Each point is reached from the start by the listed moves, each made once or not at all, plus a little noise. Is the number of moves made odd or even? Then give how often each move was made.
(in the rows, 128 means zero)

Moves:
(1): [ 90 122 182 131 136]
(2): [ 90 121 120 144  93]
(3): [155  67 137 112 142]
Start: [ 62 149 140 104 128]
Points:
[ 92  85 148  88 141] -> odd (0, 0, 1)
[ 22 138 133 121  92] -> odd (0, 1, 0)

Moves:
(1): [140 111 139 152 142 134 102 130 108  95 122]
(2): [165 110 160 126 127 110 141 133 126 127 108]
(3): [171 152 164 166 156 126 138 156 154 167 128]
(4): [118 149 157 124 150 136 120 108 146 133 107]
(5): [ 87 133 105 112 120 130 152 141 111  91 113]
(6): [ 63 106 142 137 181  82 181 114 154 139 138]
(7): [132 127 115 139  85 144 112 129 146 113 121]
(8): [150 135 143 119 147 111  99 154 171 140 124]
(9): [179 157 158 176  99  81  86 134  73 103 119]
Start: [164 109 108 119 138 130 147 111 121 102 122]
Points:
[152 115 138 185 121  50 140 104 110  70 115] -> odd (0, 0, 0, 0, 0, 1, 1, 0, 1)
[215 138 136 165 109  82 107 117  67  76 111] -> odd (0, 0, 0, 0, 0, 0, 0, 0, 1)
[112  56 131 144 153  91 195 117 127  25  81] -> odd (1, 1, 0, 0, 1, 1, 1, 0, 0)
[140 104 149 177 202  90 163 166 198  77 101] -> even (1, 0, 1, 0, 1, 1, 1, 1, 0)
[235  82 164 134 167 102 106 145 141  80  94] -> odd (1, 1, 0, 0, 0, 0, 0, 1, 0)
[243 174 206 202 184  81  73 168 116  62  71] -> even (1, 0, 1, 1, 1, 0, 0, 1, 1)
[125 117 123 122 168 145 137 110 102  37  81] -> odd (1, 0, 0, 1, 1, 0, 0, 0, 0)

Moves:
(1): [136 131 130 127 108 106 138 128 132 125 127 120 131 119 126 130 131 135
 115 130]
(2): [133 119 126 128 116 119 119 128 125 121 135 132 126 145 140 147 134 123
 117 131]
(3): [119 100 111 131 144 116 116 127 121 124 115 112 116 146 110 120 150 143
 131 130]
(4): [128 103 123 133 131 138 133 117 118 124 138 135 126 112 132 125 134 125
 129 132]
(5): [142 130 115 135 119 118 117 123 127 147 126 127 126 132 127 136 136 126
 109 136]
(6): [119 128 150 119 134 141 106 134 127 122 112 115  97 138 143 127 144 135
 130 145]
(7): [108 134 115 133 136 123 122 133 136 129 123 134 124 130 126 139 111 124
 133 135]
(8): [119 124 136 134 135 110 111 132 143 123 118 127 122 121 126 136 129  95
 135 125]
(9): [139 108 132 135 124 116 113 140 125 131 121 134 128 138 125 134 126 139
 132 114]
(10): [130 131 124 136 129 127 137 129 134 124 120 138 112 125 128 124 134 129
 139 131]
(11): [116 131 125 143 152 126 137 148 110 119 113 144 139 123 130 118 139 141
 117 128]
(12): [123 145 123 137 129 117 123 134 133 111 117 116 146 123 140 134 131 132
 154 120]
(13): [133 109 137 132 116 142 118 129 123 129 127 130 147 138 139 129 138 128
 119 124]
(14): [131 138 125 129 108 121 105 137 110 135 108 112 136 115 116 136 157 110
 135 166]
(15): [108 148 136 142 145 127 130 136 145 137 140 123 119 117 132 144 130 118
 128 127]
(16): [118 143 150 117 151 118 145 119 126 137 118 137 132 142 121 122 121 121
 123 127]
(17): [114 128 115 115 139 124 152 137 123 157 130 102 141 138 121 128 132 116
 141 121]
(18): [149 103 144 123 134 118 127 128 129 128 132 128 135 127 134 124 140 136
 123 142]
(19): [127 135 125 117 130 128 128 127 134 123 130 125 129 121 128 140 135 141
 133 122]
(20): [135 125 119 134 138 129 133 132 118 125 119 120 136 130 120 137 124 122
 127 133]
Start: [122 136 112 141 127  95 122 127 126 130 148 123 148 124 102 132 131 131
 119 126]
Points:
[113 121 104 146 132  89 109 126  97 125 112 133 163 130 100 178 167 100
 122 177] -> odd (0, 1, 0, 1, 0, 0, 1, 0, 0, 1, 0, 0, 1, 1, 0, 1, 0, 0, 1, 1)
[ 80  97 144 159 204  59  85 143 134 121 113 105 120 147 113 147 166 151
 150 146] -> odd (0, 0, 1, 1, 0, 1, 1, 0, 1, 0, 0, 1, 0, 0, 1, 1, 0, 1, 0, 0)
[115 104 117 182 153  11  87 154 113 123  77 119 184 156  94 138 179 138
 103 108] -> odd (1, 0, 1, 0, 1, 0, 0, 1, 1, 0, 1, 1, 1, 0, 0, 1, 0, 0, 0, 0)
[116 122 156 135 160  75 120 137 133 181 136 102 132 174 134 160 187 111
  95 160] -> odd (0, 1, 0, 0, 1, 1, 0, 0, 0, 1, 0, 0, 1, 0, 1, 1, 1, 1, 0, 0)
[108 100 124 142 161  80 131 173 101 140 107  91 173 142 118 138 166 143
 101 160] -> even (1, 0, 0, 0, 0, 1, 1, 0, 0, 0, 1, 0, 1, 0, 0, 0, 1, 1, 0, 1)
[103 163 106 152 151   7  90 138 138 146 104  78 163 116  82 176 193 135
 125 182] -> even (1, 0, 1, 0, 1, 0, 1, 0, 0, 0, 0, 1, 0, 1, 1, 1, 0, 1, 1, 0)

Moves:
(1): [144 123 129 139 138 113 123 131 134 130 125 125 116 130 126 107 114 135
 111 127 130 129 132 128 130 127]
(2): [130 128 108 138 119 128 125 125 114 101 139 128 121 133 107 134 122 151
 132 124 153 135 132 143 128 127]
(3): [120 143 130 135 131 118 121 117 130 137 129 131 128 141 136 123 136 124
 120 125 128 125 130 139 126 131]
(4): [143 113 118 129 118 122 153 109 121 108 135 134 130 126 158 148 137 124
 106 124 126 128 128  95 128 107]
(5): [116 137 130 123 122 152 111 118 133 134 122 133 127 131  88 145 135 144
 164 141 111 143 139 142 138 120]
(6): [118 127 140 130 129 147 123 130 125 135 112 142 137 129 115 109 120 125
 133 129 133 127 137 139 119 132]
(7): [115 125 136 110 133 118 146 120 117 117 139 135 130 121 125 126 132 121
 133 126 124 140 145 129 118 136]
(8): [132 120 118 138 129 123 124 131 131 128 137 133 132 126 120 135 127 136
 118 138 138 135 133 133 128 133]
(9): [144 130 130 128 125 120 123 121 126 145 130 119 139 135 122 108 133 105
 116 126 118 125 112 144 118 137]
(10): [152 109 151 176 140 126 145 179 120  99 126 108 123 126 150  77 143 139
  85 144 159 113 122 102 123 129]
(11): [122 136 133 121 116 119 132 122 126 124 124 126 135 114 127 143 121 128
 136 134 118 123 123 144 149 113]
(12): [144 154 139 119 134 124 128 131 118 136 132 137 137 118 155 111 130 131
 131 122 126 119 120 112 132 114]
(13): [116 137 124 121 129 133 103 121 133 135 136 146  92 134  80 144 119 136
 147 135 144 123 141 131 119 129]
(14): [113 125 122 124 143 122 125 126 126 111 123 141 120 117 127 131 132 132
 136 127 129 134 135 112 134 127]
(15): [124 129 119 127 108 125 123 140 120 131 119 145 138 116 123 115 135 127
 151 133 118 130 146 160 135 138]
(16): [132 137 132 123 138 139 118 112 126 134 109 137 114 118 120 126 130 123
 136 115 137 127 152 136 134 128]
(17): [136 128 132 115 119 117 132 132 125 126 110 144 142 138 124 122 136 130
 119 135 129 124 138 139 137 144]
(18): [119 124 110 133 113 141 125 133 119 116 125 147 121 132 105 150 118 131
 152 142 140 150 157 133 158 126]
(19): [116 104 151 137 140 132 121 137 116 129 137 125 123 124 132 109 130 139
 141 133 106 119 104 128 135 151]
(20): [131 130 132 123 135 124 127 122 131 119 137 131 121 128 136 148 127 121
 136 124 121 135 118 130 122 126]
(21): [132 121 126 133 128 120 124 138 115 121 124 124 125 123 136 131 126 136
 115 127 132 132 132 122 129 120]
(22): [131 138 122 120 135 126 114 119 144 139 144 113 100 135 129 128 125 134
 119 147 144 127 114 127 117 116]
(23): [128 138 122 120 139 134 144 127 113 129 119 143 126 125 140 129 134 123
 130 126 127 122 135 126 124 120]
(24): [127 122 118 120 131 129 124 140 125 111 144 138 122 124 128 125 136 133
 115 122 134 125 137 134 130 124]
Start: [134 133 130 148 114 137 157 116 149 113 104 156 153 119 110  96 108 130
 150 118 143 112 134  97 130 107]
Points:
[173 130 128 186 157  78 144 165 119  67 145 170 110 115 131  11 126 152
  65 156 207 131 166  78 136  91] -> even (1, 0, 1, 0, 0, 0, 1, 1, 1, 1, 0, 1, 0, 1, 0, 0, 0, 1, 0, 0, 1, 1, 0, 1)
[114 149 136 123 106 129 131  99  93  78 115 233 119  99  25 118  92 175
 215 144 176 126 198 144 188 129] -> even (0, 1, 0, 0, 0, 0, 1, 1, 0, 0, 1, 1, 1, 0, 0, 1, 1, 1, 1, 0, 0, 0, 0, 0)
[132 143  93 116  81  88 188  89 106  70 111 229 143 109 132 155 124 130
 150 163 153 145 196 137 164  81] -> even (0, 0, 1, 1, 0, 0, 1, 1, 0, 0, 1, 0, 0, 0, 1, 0, 1, 1, 0, 1, 1, 1, 1, 0)
[113 117 143 164 133 160 153 138  97  67 116 234  74 109  85  41 139 147
 154 157 198 105 219 109 131 109] -> odd (0, 0, 1, 1, 0, 1, 1, 0, 0, 1, 0, 0, 1, 0, 1, 1, 0, 1, 1, 0, 0, 1, 1, 1)
[ 85 131 127 177 111 157 155 146 106  16 106 205 136 106  37  78 122 180
 177 149 190 147 211 134 174  91] -> even (0, 1, 1, 0, 1, 1, 1, 0, 0, 1, 1, 0, 0, 1, 0, 0, 0, 1, 0, 0, 0, 0, 0, 1)
[113 182 124 111 111 145 161  90 111  81  91 249 167  82 137 115 142 134
 201 118 106 119 174 122 161  50] -> odd (0, 0, 1, 1, 1, 1, 0, 0, 0, 0, 1, 1, 0, 1, 1, 0, 0, 0, 0, 1, 0, 0, 1, 1)

Moves:
(1): [125 147 120 150 117 124 155 134 128 116 141 141 113 131 140 112 136 115
 136 145 141 111 108 138 121 141]
(2): [125 138 135 134 127 145 142 136 134 130 164 110 129 171 133 130 134  98
 120 146 122 139 114 125 132 116]
(3): [126 106 115 131 126 121 130 122 115 130 115 140 123 128 120 136 140 131
 135 131 114 110 123 132 125 113]
(4): [120 145 118  98 120 137 133 124 134 124 117 117 141 150 144 121 118 156
 141 121 134 121 126 119 127 127]
(5): [144 123 132 151 133 119 120 145 129 129 118 125 141 135 121 113 112 120
 143 137 138 129 113 128 131 136]
(6): [125 162 122 105 144 123 111 117 127 127 125 120 149 144 139 143 144 130
 123 132 123 149 130 131 128 130]
(7): [122 129 127 129 135 113 119 121 140 103 121 127 134 133 144 132 122 152
  97 122 135 133 121 122 126 116]
(8): [131 125 124 122 124 126 140 153 132 130 131 131 137 131 109 122 143 128
 114 125 118 123 105 137 132 129]
(9): [144 134 120 140 112 132 136 122 118 121 142 138 116 133 127 140 125 146
 129 137 141 133 137 133 113 109]
(10): [156 114 133 134 139 124 127 122 129 112 146 147 136 127 131 121 109 144
 120 118 128 125 137 137 139 138]
(11): [115 145 103 117 129 135 122 128 135  94 121 119 144 115 117 119 109 126
 120 136 136 114 122 145 132 110]
(12): [133 136 144 145 126 138 109 141 143 134 131 140 124 128 121 124 149 126
 144 111 136 129 116 121 138 120]
(13): [123 123 112 116 126 122 134 141 132 126 122 134 137 127 146 126 128 126
 132 124 143 129 120 135 116 130]
(14): [133 123 128 129 138 123 134 126 130 153 121 123 146 130 125 137 127 133
 114 131 138 124 123 142 134 123]
(15): [111 132  92 125 140 122 114 113 158 131 133 103 145 113 128 129 124 145
 115 130 125 124 131 107 134 143]
(16): [126 131 150 138 132 131 110 117 105 141 138 128 119 150 125 132 142 111
 134  97 113 122 146 116 130 140]
(17): [125 119 120 147 122 145 130 118 149 102 107 123 143 125 119 111 144 124
 120 117 137 133 123 139 139 126]
(18): [125 122 133 127 133 127 146 125 134 123 145 119 137 118 122 125 127 132
 122 132 138 126 121 126 116 134]
(19): [116 150 128 120 160 119 135 125 110 144 137 121 125 146 147 122 147 142
 118 131 123 132 133 124 124 112]
(20): [122 131 125 117 138 125 139 135 135 122 124 115 102 132 110 129 137 121
 121 128 144 126 124 147 133 135]
(21): [143 148 114 102 126 106 130 118 136 143 130 122 130 129 140 138 128 117
 138 107 143 123 112 110 122 118]
(22): [118 118 132 134 114 136 122 123 133 135 136 125 119 133 143 120 132 123
 130 130 128 136 112 143 125 136]
(23): [137 135 132 131 118 141 139 147 122 102 133 106 133 104 134 126 131 114
 138 127 116 115 123 141 128 143]
(24): [146 129 133 107 115 135 114 133 136 131 143 130 138 142 153 110 127 125
 110 136 138 128 130 133 116 126]
Start: [150 137 132 125 108 112 109 116 140 147 137 129 139 170 150 117 126 143
 140 113 132 119 118 132 141 107]
Points:
[168 193  46 100 141  94 105  98 196 137 132  68 190 190 157  84 126 163
  88 122 214 106  87 162 138  65] -> even (0, 0, 0, 0, 1, 0, 0, 0, 1, 0, 1, 0, 0, 1, 1, 0, 1, 0, 1, 1, 1, 0, 0, 1)
[200 172 114 131  80 129  83 128 164 120 151  98 218 194 145  93 187 112
 135  76 168  95  34 191 129  79] -> odd (0, 0, 1, 0, 1, 1, 0, 1, 1, 0, 1, 1, 0, 1, 0, 1, 1, 1, 0, 0, 1, 1, 1, 1)
[172 172 132  80 134 100  75 106 152  84 182 125 208 206 166  96 125 168
  58  85 135 114 105 156 137 105] -> even (0, 0, 0, 0, 0, 1, 1, 1, 0, 1, 1, 0, 0, 0, 0, 1, 0, 1, 0, 0, 0, 0, 0, 1)
[174 124 135  98  73 142  97 133 173  73 149 116 194 210 216  57 142 166
  98  49 141 106  82 176 141 136] -> even (0, 0, 0, 1, 0, 0, 1, 1, 0, 1, 0, 0, 1, 0, 0, 1, 1, 0, 0, 0, 0, 1, 1, 1)
[149 178  61  85 111  78 137 135 177  96 165  88 173 236 160 126 143 130
 102 134 189 126   7 184 107  53] -> odd (0, 1, 1, 0, 1, 1, 1, 1, 1, 0, 1, 0, 1, 0, 0, 0, 0, 1, 0, 1, 1, 1, 0, 0)
[173 148 112 104  84 101 111  74 173  97 147 132 128 242 211  71 153 153
 115  57 177  81  71 161 137 112] -> odd (1, 0, 1, 1, 0, 0, 1, 0, 0, 1, 0, 0, 0, 0, 0, 1, 1, 0, 0, 1, 1, 1, 0, 1)
[164 178 119 153 148 109 112 121 161 155 132 119 204 203 164 105 178 172
 134 112 194 153  80 160 128  77] -> odd (0, 0, 0, 0, 1, 1, 0, 0, 1, 0, 0, 1, 1, 1, 0, 0, 1, 1, 1, 0, 0, 0, 0, 0)
[163 134 122 194 100 148 133 152 147 145 153 103 167 222 178  94 187 118
 155 125 157 121  45 188 137  64] -> odd (0, 1, 1, 0, 1, 0, 0, 0, 1, 0, 0, 1, 1, 1, 0, 0, 1, 0, 1, 0, 0, 1, 1, 0)
[172 119 130 152  85 121 112 115 188  90 148 106 144 198 167  72 128 162
  90 126 205 140  76 180 116 100] -> even (0, 0, 0, 0, 1, 0, 1, 0, 1, 0, 0, 0, 0, 0, 0, 0, 1, 1, 0, 1, 0, 1, 0, 1)
